Each point is reached from the start by the listed moves, each made 0, 1 or 2 times, or once backwards (-1), plus a little noise. Is the number of moves made odd or even? Then give how often each move was made.

Moves:
(1): [-8,-22,20,-33]
(2): [15,40,-8,-3]
(3): [42,5,-2,-12]
Start: [-14,15,3,-5]
Points:
[-35,69,9,-31] -> even (1, 2, -1)
[-31,-30,41,-72] -> even (2, 0, 0)
[63,9,-12,10] -> even (-1, -1, 2)
[16,95,-9,-11] -> even (0, 2, 0)

Moves:
(1): [-6,-20,-4,16,10,-7,-16,-2,-5,7,-10]
(2): [-1,10,-20,-13,-6,2,-11,-10,-4,0,4]
(3): [-9,3,12,-3,-1,-4,-11,0,7,0,-8]
(4): [-1,9,-3,9,0,13,-5,3,2,-2,6]
(5): [18,6,5,2,-7,-19,-2,-11,18,-9,2]
(6): [0,-20,3,-13,-5,1,1,7,14,-29,-14]
(7): [6,-20,15,-4,16,12,-4,-8,-2,8,-9]
(8): [-11,8,-13,15,15,12,1,-12,-3,0,-3]
Start: [-10,4,-1,-3,-5,-1,1,6,17,-8,-27]
Points:
[29,-38,0,-87,-14,9,4,-14,19,-26,-36] -> odd (-1, 2, -1, -1, 0, 1, 2, -1)
[-23,-68,1,-15,34,-15,-77,-54,37,-11,-95] -> even (2, 2, 2, -1, 1, 1, 2, 1)
[1,-5,48,-40,-14,-11,-10,-2,67,-41,-53] -> even (-1, 0, 2, 0, 1, 1, 1, 0)

Moves:
(1): [-7,4,7,11,3,-2,1,1,1,-4,-7,-2,8,-18]
(2): [1,-3,5,-7,-8,-3,7,-5,1,0,0,-2,-11,-6]
(3): [1,-2,9,9,-11,-1,-1,-8,-1,8,-8,1,-6,-17]
(4): [0,-5,19,0,0,-5,-2,-7,4,-10,7,-2,-1,5]
(5): [-2,2,5,0,-5,-4,-2,-1,5,-9,1,2,-7,3]
(6): [-4,-5,0,6,6,1,-5,11,-9,-2,-6,1,6,-5]
(7): [-7,11,-4,8,-16,3,4,-3,-2,-6,6,-2,-7,5]
(8): [-9,-5,-4,-2,10,-5,2,-4,-7,4,-8,4,-6,2]
(9): [5,7,-3,11,-2,2,-2,-7,0,-1,5,-2,-5,5]
(10): [6,10,-1,-13,-18,7,4,0,-9,-10,-4,2,19,-10]
(11): [8,-6,1,3,-2,4,-7,-2,1,7,-2,-9,-4,5]
(12): [6,-10,-2,-11,-7,-1,5,0,2,2,-3,7,7,-3]
Start: [-2,2,2,-6,-3,4,0,7,3,-5,0,5,-2,3]
Points:
[-28,30,41,56,-58,0,0,-21,4,-14,-15,-16,-40,-54] -> even (2, 1, 2, 0, 1, 0, 2, 0, 0, 0, 1, -1)
[-11,53,15,38,-35,21,-17,13,-4,-61,25,-19,19,19] -> odd (1, -1, -1, 1, 1, 1, 2, -1, 1, 1, 1, -1)
[6,50,5,5,-95,16,16,0,-9,-48,-12,19,20,-58] -> odd (1, 1, 1, -1, 2, 1, 1, -1, 2, 2, -1, 1)
[-9,-13,32,-12,-55,1,16,-17,-46,-26,-33,32,35,-51] -> even (0, 0, 2, 2, -1, 2, 1, 2, 1, 2, -1, 2)
[-8,20,20,59,-31,24,-23,-15,-54,-8,-37,-14,20,-42] -> even (1, -1, 2, 1, -1, 2, 1, 2, 2, 2, 2, -1)

Moves:
(1): [0,-8,8,7,-10,9,7,-10,-1,4,7,5,0,-6,-16,10,-1,-6,1,9,6,-1]
(2): [-4,-13,-2,0,-12,-1,0,0,0,-1,8,-1,-6,5,0,-2,-5,-9,2,-5,-2,-2]
(3): [6,-5,-1,4,3,8,-3,4,-1,1,-1,-1,-3,4,4,-2,-13,-4,2,-7,-1,5]
(4): [-12,7,-20,4,-2,-7,0,5,0,-1,1,-4,-2,3,-3,-2,1,1,0,14,-3,3]
(5): [-3,5,-12,-6,5,-2,-1,-5,-3,-16,-8,4,-5,-7,-9,14,1,-2,9,-8,4,-1]
(6): [10,1,4,0,0,4,0,0,3,-7,-2,-2,-10,-2,2,1,4,-5,3,5,-10,-1]
(7): [-1,17,2,-2,3,17,-1,7,19,3,7,-2,1,3,-1,10,1,1,1,-1,-4,0]
(8): [-3,-3,-5,3,0,4,-4,-3,-9,-5,2,1,-5,9,10,10,4,4,-4,-9,-7,0]
(9): [-12,2,6,5,8,3,-13,-1,6,-10,12,1,3,-1,-4,-15,3,6,12,-6,-1,16]
(10): [-1,-9,3,-12,-1,0,8,-10,1,2,-7,3,-2,-2,5,5,-5,19,-1,1,0,7]
(11): [-11,2,8,16,-1,-3,4,7,8,0,-1,0,-15,3,8,-1,2,7,14,2,11,2]
(12): [-1,-1,0,9,4,-3,-2,-7,5,-6,-6,7,6,1,0,9,-4,-4,-1,7,-8,3]
(13): [14,12,-9,1,-8,-9,-10,-12,-1,10,5,-6,-5,-3,-2,8,1,5,10,1,-1,2]
(14): [12,-11,0,-1,8,-10,5,-13,14,-8,4,-9,4,7,7,-2,6,-5,-1,-3,13,0]
(15): [1,8,7,-3,1,-5,-1,-10,3,-11,-13,5,-5,16,-8,-5,-3,2,-5,-3,7,2]
(16): [9,1,-1,6,-5,1,2,-4,1,-5,3,1,-3,-7,4,3,-1,4,-10,4,2,-2]
(17): [3,0,-5,8,5,-2,7,-9,1,5,1,-7,15,0,-6,-1,-4,4,7,-7,-3,10]
(18): [1,0,6,0,-2,-6,-9,4,-4,5,-5,-13,-2,1,-8,2,2,-2,-11,0,1,-1]
(19): [-1,0,-4,0,-3,3,-5,-6,5,10,-5,-4,3,-5,13,1,5,-13,-4,-3,-5,13]
(20): [3,2,0,6,0,-3,8,8,6,8,-6,8,-6,-2,-11,-4,-3,2,-13,-13,-15,4]
Start: [0,13,-9,1,-3,-3,7,3,-4,-7,-5,-5,5,-5,-10,7,6,-3,0,-9,-3,-5]
Points:
[55,60,19,-15,19,-8,-26,-37,69,-17,26,-23,-1,20,-36,0,16,50,-21,-15,2,21] -> even (0, -1, 0, 0, -1, 0, 2, 0, 2, 1, -1, 0, 2, 2, 1, 1, -1, 1, -1, 1)
[-92,1,-5,45,6,13,13,31,5,-17,16,-7,-26,4,23,-13,27,65,49,15,-48,50] -> odd (0, 0, -1, 2, -1, 2, 0, 2, 2, 2, 2, 0, -1, -1, -1, -1, 1, 0, 0, 0)
[-22,95,-12,8,-33,-4,-25,-20,24,-27,1,-23,-70,26,-30,63,39,21,39,14,52,-12] -> odd (1, 0, -1, 1, 1, 0, 2, 1, 0, 0, 2, -1, 2, 0, 2, 0, -1, 1, 0, -1)

Moves:
(1): [-1,2,1,0,4,-8,8,-11,-10,8,4,5,1,4,0,3,6,-6,8,6,-4,2,-11,9]
(2): [6,10,-6,4,0,-1,-7,1,0,1,2,6,8,6,7,-2,0,6,1,6,0,6,5,1]
(3): [-7,-8,8,6,10,1,3,-7,1,5,1,-3,8,0,-6,5,0,6,-1,1,-4,-3,1,-9]
(4): [4,0,9,-3,1,0,-1,3,-4,3,-1,-1,6,-3,3,-3,0,-8,0,0,-1,-11,5,-4]
(5): [3,14,10,8,-8,-4,3,6,0,8,-10,7,-9,15,-3,6,-16,7,7,4,2,3,-1,-5]
(6): [6,-7,3,5,-5,2,-3,-13,6,0,3,9,8,12,13,-5,-7,1,3,-1,2,-6,-3,10]
(7): [-3,-10,4,8,0,12,15,-4,-5,-5,-1,9,11,5,-5,-5,9,-4,11,0,-6,0,13,1]
(8): [15,7,0,1,-3,3,5,-6,-6,1,-3,-2,4,0,-2,8,6,-8,-4,1,-1,1,-9,-2]
(9): [2,0,-7,1,1,-3,-5,1,-1,3,-9,-1,13,-5,-8,3,3,3,2,-5,7,5,-7,-4]
(10): [-10,-2,-2,-3,1,-10,8,6,1,-4,0,-1,3,3,4,3,-1,6,-3,0,-10,-8,-10,3]
(11): [-3,-5,3,3,-1,6,5,-8,-18,-5,3,-1,10,0,-6,-5,-4,2,-5,11,-5,10,-5,-11]
(12): [-3,-2,5,2,0,1,-1,-1,2,-4,-5,-10,3,-3,2,-5,11,0,3,1,-1,2,1,-4]
(13): [-7,2,1,10,-3,0,-3,0,-3,11,5,8,1,-4,-5,-2,10,11,-14,-7,3,-4,11,-2]
(14): [6,4,-1,4,-6,-6,5,2,-6,1,4,1,3,1,-5,-7,0,4,5,-4,-4,7,-6,1]
(15): [1,-1,5,14,16,-6,7,-5,10,-1,-4,3,1,-1,0,-5,-7,-2,-8,-3,1,3,17,9]
(16): [-1,4,1,2,15,5,-6,2,4,4,-7,5,3,-3,-8,-10,-8,10,-3,-8,-11,6,-11,-1]
(17): [-6,-7,-5,2,2,4,2,3,-5,-1,-1,-9,-3,-4,7,4,1,3,-3,-6,-3,7,-2,0]
(18): [1,-1,0,-6,0,-3,8,-2,-1,1,2,-1,-7,2,6,-6,-7,9,-6,-7,0,-3,4,-2]
(19): [-2,-1,-1,-16,-5,0,-11,-10,10,7,0,-8,1,-19,-2,-7,6,-3,-6,-8,-6,11,-3,4]
(20): [7,2,2,-15,-1,0,-6,6,-4,-1,9,-10,7,3,5,3,-1,-5,-1,4,2,0,1,11]
(21): [-10,11,10,3,-3,5,3,-5,-2,-12,9,-7,2,-6,4,3,3,-3,4,-14,-3,-4,-9,14]
(22): [-1,8,-10,8,-1,8,-3,6,1,0,-8,-9,1,-4,1,-5,2,5,6,7,-7,-4,4,2]
(23): [3,1,12,-1,-7,3,7,6,9,6,10,1,5,-2,6,1,-3,4,10,0,13,9,3,4]
(24): [-13,17,1,2,1,8,21,7,7,15,7,-3,5,11,2,-7,4,-1,-11,2,-8,0,-9,-2]
Start: [-2,9,-4,8,-1,14,-1,8,7,9,1,-6,-2,-1,-6,7,5,9,0,19,6,3,-3,-11]
Points:
[-12,16,20,5,-27,-16,68,7,-64,50,57,-14,34,10,-10,-7,40,77,-10,53,-20,50,-36,-39] -> odd (2, 1, 1, -1, 0, -1, 0, 1, -1, 2, 2, 2, 2, 2, -1, 0, 0, 2, 0, 1, -1, 0, 2, 0)
[11,-2,24,45,2,12,27,-42,-39,-13,-45,26,-2,-6,-60,-13,-20,-4,49,-22,-23,68,-30,-4] -> even (1, -1, -1, 0, 2, 0, 2, 0, 1, -1, 1, 0, -1, 2, 1, 1, 1, 0, 1, -1, 1, -1, -1, -1)
[-95,28,-28,53,62,-12,25,2,11,19,31,-8,2,-8,-6,17,24,50,-59,15,-54,-3,-20,0] -> even (1, 2, 2, -1, -1, -1, -1, -1, -1, 2, 0, -1, 1, 0, 1, 0, 1, -1, 0, -1, 1, 0, -1, 1)
[-32,-8,-18,46,47,9,-47,-30,36,53,-54,51,48,-23,-44,-22,6,63,-7,-29,-35,-1,30,17] -> even (1, 1, 1, 0, 1, 1, 2, -1, 2, 1, -1, -1, 2, -1, 1, 2, 0, 0, 2, 0, 0, 1, -1, -1)
